Every row gives one point. A path goes straight from each point to the next, and from the last back to the first. The post is the endless flat space through its rows: a point in 2 columns, a line in 3, a plane in 4, and so on, so that a path can go around it. Count how often the path circles the post. Going back the other way cancels.

Post, 2 rows:
[[ 13.4  -2.2 -29.3]
 [ -9.0   4.6  15.2]]
Path (11 x 3):
[[  1.7  13.2 -11.3]
 [ -1.1  -2.9 -40.5]
 [-10.2 -14.8  10.7]
 [ 23.6 -15.6  19.7]
 [ 16.6  17.8   4.6]
 [ 22.9  14.3 -46.0]
 [ -8.4  -3.6 -22.7]
 [-25.7   3.0 -28.6]
 [  7.3 -12.3 -23.2]
 [ -1.0   2.0  23.9]
 [  6.1  17.5  19.5]]
Times around: 2

Post, 5 rows:
[[ 12.4 -15.5  41.3  -6.7  11.9  24.2]
 [ -2.6  -5.5  -4.7  -8.7  -1.7 -16.9]
 [ 15.7   0.2  -4.0  24.2  -4.4  -2.5]
 [-22.1   4.1 -38.5 -23.6  11.6  -8.2]
 [  8.5  -1.8  -5.2 -14.4 -13.8  13.8]]
Path (20 x 6):
[[  1.5 -19.2 -23.8 -10.0 -14.0  18.4]
 [ 28.1   0.1 -14.9  20.0  -6.9  24.4]
 [ 22.3  -5.2 -16.2  -7.2  -3.3  31.2]
 [-11.8 -26.5 -19.7  -1.0  22.4   0.5]
 [-24.3  -0.7 -27.8 -18.9   6.1  -2.7]
 [  0.8  19.2  -6.7  -6.7 -23.0   7.8]
 [-11.5  28.9 -22.4  -7.9  18.7 -10.4]
 [ 23.9   3.7  15.3   2.9  16.1  -5.8]
 [ 12.7  23.7   7.3  39.2   8.1 -30.2]
 [  0.1  -4.2  -3.6   4.1 -32.5   2.2]
 [ -4.1 -14.3   3.1 -14.3  -4.5  13.9]
 [ 26.4 -24.6   6.7  -9.9   8.4  44.4]
 [ 10.5  -3.3 -10.4   2.9   9.8 -42.3]
 [ 14.1  25.7  -6.9   8.4   4.3  12.3]
 [ 11.6  27.6 -14.9 -27.9 -18.1  -2.2]
 [  6.6 -14.7  33.3 -22.1  27.0 -34.5]
 [  9.6 -14.0   5.6 -24.6  -8.3   6.0]
 [ 15.6 -14.9   9.9  19.9  -6.2  16.6]
 [ -3.3  17.5 -26.3  -5.0 -17.5  68.4]
 [-23.6  -8.7 -24.6  -7.5 -10.0   4.0]]
Times around: 0
